Each row of a before or after table is a point. The points were changed in one or more steps. Then noise was added and the rows were shuffled. The steps act on columns, c1 being the first. What was done? A step turns or swaps two columns, mirrors them in a line or flattens them onto one, adds a multiple of one to another, or multiplies or shifts one. Angles are multiples of 10 degrees, from the lower column toward the higher: turns from -170 to 170, lines from 10 to 170 but not 90. Use the fewest steps. Two steps may share a column if one is a turn and the other turns, adds or multiplies; they go together, in the order done. Otherwise the lowest column goes first.
(in the rows, 128 means zero)

Before, 8 rows:
[[156 236  97]
 [137  90 113]
 [157 115  61]
 [132 117 130]
 [111 155 109]
 [ 81  91 149]
 [124 108 160]
 [ 93 126   7]]
After, 8 rows:
[[ 84 154 134]
 [134 132 131]
 [159  83  96]
 [108  99 119]
 [ 91  18 171]
 [125 164 128]
 [158  65 155]
 [137 119 144]]
Steps: multiply c2 by 0.4; turn c2 and c3 by -110 degrees

Before (13 x 6):
[[136  98 152 136 114 155]
 [134 111 146 123 117 110]
 [149 107 129 102 112 138]
 [ 99 115  79 102 183 186]
 [ 80 154 144 177 172 167]
 [153 106  88 134 141 138]
 [118 161  78 112 109 123]
 [138 113 106 102 144 165]
 [117 120 106 107 110 104]
 [160 119 148 160 151 110]
 [142 105 107 130 186 136]
 [145 176 148 158 110 173]
 [126 110 143 104 132 140]]
After (13 x 6):
[[134  86 154 135 147 141]
 [171 248 106 157 130 151]
 [115 211 129  76  55 131]
 [142  96 136  74 135 192]
 [103 108 141 100  87 116]
 [119 193  86 159 189 190]
 [143  71 121 108 163 125]
 [160  89 147  98 124 150]
 [150  55 128 154 136 143]
 [153  74 110  93  98 120]
 [149  75 152 121 114 121]
 [122  88 138 144 132 111]
 [142 107 105 156 172  93]]
Steps: turn c1 and c6 by -40 degrees; multiply c2 by 2.5; add 1 times c3 to c5; turn c3 and c4 by 70 degrees

Before (8 x 9):
[[ 96 134  75 249 173 140 116 166  84]
 [135 132 149 103 106 116 120  88 121]
 [147 139 144  82 189 105 172  79 141]
 [130 155 164 107 159 157 150 119 118]
 [ 97 141 106 102 101 160 112  96 154]
 [220 114 114  85 187 138 150  87 129]
 [103  25 154 148 186 154 110  87 106]
 [126 137 137 169 188 128  99 136 137]]
After, 8 rows:
[[149 138 122 105 152 131 130  88 134]
 [ 91  95 160 109  74 113 228  86 122]
 [105 118 157  86 114 141  99 120 122]
 [127 153 148 137  57 124 136 138 133]
 [165 100 203 126 122 212 129  85 142]
 [ 85 151 123 138 170 120 121 111 161]
 [102 143 105 220  21 112 128 153  71]
 [152  95 200 100 121 133 100  87 160]]
Steps: turn c1 and c6 by 60 degrees; mirror c2 and c7 in the line at 150 degrees; turn c3 and c4 by -70 degrees; turn c3 and c5 by -130 degrees; turn c8 and c9 by -20 degrees

Before:
[[116 134 162 157 193 156 185 115 144  72  62 189]
 [101  96 187 180 112 151 144 135 187  92  73 129]
 [129  99 114  65 163  87 109  88  56 196  91 107]
 [204 222  66  63 148 140 186 154 129 209 141 154]
 [ 98 173 131 119 127 101 101  81  74 114 146 101]
 [169 192 137  58 189 118 178 161 190 168 151 181]
 [106  99 101 121 148 121 132 103 171  79  90  90]
 [142 157 134  93 123  83  61  90  71  91  66 120]
 [ 89 123 200 124 169 213 169 117 192  73  47 124]
 [ 98 181  94  42 134 105 135 104  85 173  89 204]]
After:
[[103 195 160  59  54 118 183 155 124 147  98 159]
 [ 23 218 126  64 105 110 177 150 125 199  93 143]
 [183  96 155 183 153 110 102 136 130  66  81 139]
 [206 122 156 125 118  29  92 113 127  50  45 128]
 [159 129 145 155  57  82 109 118 126  50  43 170]
 [118 161 142  89 123 173  45  89 129  73 142 114]
 [125 177  87  48  88 147 107 104 122 153  97 197]
 [132  93  93 118 123 131 100 104 125  57 101  82]
 [121  99 119  66  97 150  90  86 127 174 119  96]
 [156 177 111 114 125 149 123  83 137 104 166 103]]
Steps: mirror c1 and c3 in the line at 70 degrees; turn c5 and c6 by -160 degrees; turn c5 and c12 by 20 degrees; turn c7 and c11 by -50 degrees; multiply c9 by 0; shift c10 by -20

Before (11 x 18):
[[ 86 161 137 144 149  68  95 161  62 109 175 150 154 127 142 155  55 126]
 [ 71 174 157 193 127  74 100 175 101 119 126 136 142  73 149 130 112  83]
 [190  92  86 138 135 129 191 159 153 189 103  91  95 145 107 109 123 146]
 [ 96 190 126 160 161  92 100 129 135 133 153 105 180  67 157 170  69 128]
 [115 150 141 183 139  71 114 174 118  86 147 142 150  55  79 147  51 154]
 [198 185 120 104  83 146 166 194 156 160  94 105  97 136 165  98 114 168]
 [179 118  49 107  54 173 171 124 145 152 108  98  70 129  91 116 156 169]
 [ 68 165 124 144 148  80  83 157 140 142 164 141 123  76 122  90  42 121]
 [186 125 118 119 118 124 104 141 128 167  74 101  85 117 148 100 149 200]
 [160 103  86 110  99  92 130 169 177 108 129  52  94 140 110 123 126 148]
 [150 164 110 163  85 125 175 132 135 160  88  58  77 159 144  83 120 205]]
After (11 x 18):
[[113 103  65 168 163 175 115 129 134 150 128 118 200  59 156 172 147 132]
 [ 74 107 176 151 138  78  86 155 156 254 135 107 112 170 107 104  98 140]
 [ 81 105  76 114  80  86 121 197 154 177 133  90 117 173 163  97  97 160]
 [156 143  70 199 128 181 101 176 102 154 122 140 145  61 149 130 134  87]
 [161 125  96 156 147 188 105 160  63 150 123 153 200 107 141 151 114 134]
 [145 125 104 188 138 175  93 173 117 138 130  85 209  68  82 142 111 155]
 [ 84 120 131 133 115 151 138 144 130 147 141  88  83 151 153  98 100 196]
 [161 111  96 153 143 191 123 156 142 149 131 135 203  55 123  87  80 124]
 [ 55  96  93 171  87  94  93 134 144 201 132 152 108 149 144  83  79 198]
 [ 85  49 161 118  55  67 132 122 146 139 139 102  75 154  92 113  91 162]
 [ 48 101 163 124  92 150 105 168 178 146 132 128 109 141 107 125  96 146]]
Steps: turn c1 and c12 by -110 degrees; turn c12 and c14 by -40 degrees; turn c2 and c3 by -110 degrees; shift c4 by 10; turn c6 and c7 by 130 degrees; add -1.5 times c7 to c10; flatten c11 and c18 onto the line at 80 degrees; turn c13 and c17 by 60 degrees
